Rows are points. Examples show where two turns around zero, p and q, send a point. Write where each new point lands after one turn and then the other. Backwards means that the second turn is done in reverse. Each puzzle has new turns, and all numbers are rounded.

Turn p:
[ 1.17  2.56 -0.66] => [-1.86  0.86  2.04]
[-0.78 -1.76 -0.01] => [ 1.45 -0.76 -1.01]
[-2.53  0.33  0.06] => [ 1.75  1.84 -0.24]
[-0.29 -1.62  1.28] => [ 0.46 -0.55 -1.96]
[ 1.06 -1.30 -1.11] => [ 0.29 -1.95  0.42]
[1.37 1.79 0.44] => [-2.10  0.55  0.74]
Turn q:
[ 1.68 -0.28 -2.02] => [-1.86  1.87 -0.15]
[-1.88  0.24 -1.58] => [1.71 1.72 0.45]
[1.57 1.07 2.73] => [-0.91 -2.73 -1.66]
[-1.98 -0.08 -0.15] => [1.84 0.28 0.71]
[ 0.65 -0.58 -0.68] => [-0.86  0.58  0.38]
[-0.04 -0.37  1.68] => [ 0.08 -1.70  0.27]
Where do these land?
q, then p: [-0.81 -1.01  1.37] => [-0.25 -0.98 -1.59]
p, then q: [-0.77  3.63 -2.18] => [ 1.28 -3.37 -2.35]
p, then q backwards: [ 0.40 -1.37  1.11] => [0.66 1.40 0.94]
q, then p: [ 0.11 -1.11 -1.07] => [-0.51  1.37 -0.49]
p, then q backwards: [ 0.74 -0.14  1.71] => [ 1.60  0.96 -0.02]
q, then p backwards: [ 0.33 -0.01 -0.94] => [-0.27  0.82  0.50]

Turn p:
[-0.87  0.42  0.16] => [-0.37  0.86 -0.29]
[2.51 2.39 0.68] => [ 0.36 -2.06 -2.85]
[-0.35 -0.61 -1.02] => [-0.68 -0.08  1.03]
[-1.30 -2.19  0.18] => [0.68 1.28 2.10]
Turn q:
[ 0.80 -1.80 -1.04] => [0.77 1.85 0.97]
[-0.51 -1.94  1.02] => [ 0.44 -0.24  2.19]
[0.61 1.00 0.95] => [-1.39 -0.48 -0.36]
[-0.90  2.74 -0.93] => [ 0.17 -1.14 -2.80]
Where do these land?
q, then p backwards: [ 0.19 -0.64 -1.65] => [-0.76 -0.23  1.59]
p, then q: [ 1.48 -0.09  1.50] => [-0.44  2.05  0.20]
p, then q: [ 1.24  0.72 -1.22] => [1.43 0.16 1.21]
p, then q: [-2.91  0.02  1.37] => [-1.20 -1.09 -2.78]

Turn p:
[ 0.42 -0.01  1.57  0.59] => [ 1.39 -0.40 -0.67 -0.68]
[-1.09  0.51  0.32  0.84] => [ 0.30 -1.36  0.55  0.07]
[-0.75  0.92  0.40 -1.63] => [-1.48 -0.81 -1.04 -0.55]
[-1.03  0.62  1.73  0.71] => [ 0.94 -1.90 -0.44 -0.51]
[-1.24  0.28 -1.30  0.38] => [-0.87 -0.66  1.25  0.83]
[ 3.29 -3.58 -1.37 -1.62] => [ 0.26  4.84 -1.44  1.60]
[ 0.40  1.27 -1.36  0.73] => [-0.55  0.28  1.79 -0.75]
Turn q:
[ 0.15 -0.19 -3.08 -0.88] => [ 3.18 -0.39 -0.16  0.02]
[ 0.64  1.43 -0.87 -0.74] => [ 0.78 -1.73  0.13  0.36]
[ 0.49 -2.15  1.23  0.17] => [-0.97  1.61 -1.61 -0.53]
[-0.34  1.25 -0.94  0.78] => [ 0.60 -0.46  1.25  1.02]
[-0.41 -1.10 -1.23 -2.03] => [ 1.77 -0.07 -0.71 -1.84]
[-1.18  1.19  2.59  1.87] => [-3.00  0.48  1.84  0.64]
[ 0.65 -0.44  2.29  0.84] => [-2.36  0.58 -0.74  0.34]
Where do these land?
q, then p: [ 0.80 -0.87 -0.28 -0.33] => [-0.63  0.74  0.80 -0.02]
p, then q: [-0.53 -1.61  0.56  1.85] => [-0.68  0.39 -1.48  1.95]
q, then p backwards: [-1.39 -1.73 -1.15  1.37] => [ 2.30 -1.18 -0.91  0.79]
p, then q: [ 1.46  3.46  0.15 -1.55] => [ 0.86 -1.39  0.55 -3.68]
p, then q: [-0.33  0.76  0.72 -1.34] => [ 1.35  0.39  0.33 -0.96]

Turn p:
[ 0.53  0.61 -0.46  2.31  0.41 -0.26] => [-0.11  0.43  1.03  1.66  0.98 -1.21]
[ 1.10 -3.07 -0.31 -0.32 -1.20 -3.51] => [ 1.05  2.05 -3.75 -0.42 -0.38 -2.21]
[ 1.37  0.67 -0.22 -1.10  0.13 -0.98] => [ 1.00 -0.58 -1.29  0.09  1.14  0.48]
[-4.83  1.09 -0.17 -1.07  2.68  1.29] => [ 1.82  0.64  4.06 -1.39 -2.49  2.50]
[ 0.15  0.11  0.01 -0.92  1.89  1.44] => [ 0.37 -0.81  1.38 -1.69  0.85  0.52]
[-0.59  0.08  2.24  1.07 -1.11  0.49] => [-1.07 -1.36  0.24  0.84 -1.81 -0.98]
[ 0.30  1.44 -0.17  0.19 -0.45  0.44] => [-0.39 -0.62  0.26  1.04  0.50  0.83]
[ 0.14  0.11 -0.47 -0.27 -1.19  1.29] => [-1.60 -0.04 -0.18 -0.07  0.14  0.88]
[ 1.84 -1.02 -0.46  0.11 -1.15 -0.20] => [-1.06  0.28 -1.73 -0.06  1.08 -0.80]
Turn q:
[ 0.06  2.05  0.78  0.72 -1.18 -1.19] => [-1.87 -0.85  1.00 -0.51 -0.19 -1.62]
[-2.07 -1.39  0.70 -0.09  1.18  0.01] => [ 0.88  0.41  0.32 -1.82  0.02  1.94]
[-1.03 -0.32  1.74  0.72  0.74  1.00] => [-0.68  1.37  0.55 -1.15  0.90  1.22]
[-0.86 -2.38  0.87 -1.02  1.64 -2.43] => [ 0.55 -0.38 -0.24 -1.32 -2.76  2.64]
[-0.80 -0.94 -0.49  1.88  0.73  0.11] => [-0.04 -0.97  0.16 -0.13  1.31  1.77]
[ 0.40  0.10 -1.11 -2.13 -2.15 -1.37] => [ 0.86 -1.04 -1.47 -0.29 -1.77 -2.29]
[ 1.39  2.06 -1.70 -0.14  0.18  1.30] => [ 0.67  0.14  0.94  2.31  0.96 -1.79]
[ 2.90  0.81 -0.79  0.07 -1.14  2.58] => [-0.37  1.33 -1.27  2.89  1.53 -1.86]
Where do these land?
q, then p: [-0.44 -0.12 -1.54  0.19  0.40  2.20] => [ 0.89 -0.75  0.86 -0.08  2.09 -1.07]
q, then p: [ 3.24  0.35 -0.53 -0.48 -2.97 -0.91] => [ 0.58  3.93 -0.60  1.96 -0.70 -0.58]
q, then p backwards: [-0.03  0.76 -2.42 -2.17  0.04  1.22] => [ 0.07  0.21  0.55  1.00  1.80 -2.83]
p, then q: [-1.85  0.73  1.75  2.04  0.92 -0.35] => [-3.06 -0.40 -1.31 -0.85 -0.42  0.02]
p, then q: [-1.72 -0.67  0.67  1.11  0.81 -1.57] => [-2.12 -0.75 -0.49  0.38 -0.80 -1.46]
p, then q backwards: [-1.68 -1.44 -0.45  0.74  1.91  0.74] => [-1.52  1.82  1.28 -1.34  0.89  0.12]
q, then p: [-0.99 -0.61  1.69 -0.33 -0.68 -0.16] => [ 0.30 -0.10 -0.40 -0.53 -0.30  2.04]
q, then p backwards: [ 3.11  1.28 -0.54 -1.17 -1.68 -1.10] => [ 0.12 -0.66  2.16  2.51 -2.03 -1.20]
q, then p: [ 0.37 -0.29  1.38  0.07  1.23 -0.07] => [-0.87 -0.83  0.80  0.52 -0.68  0.91]
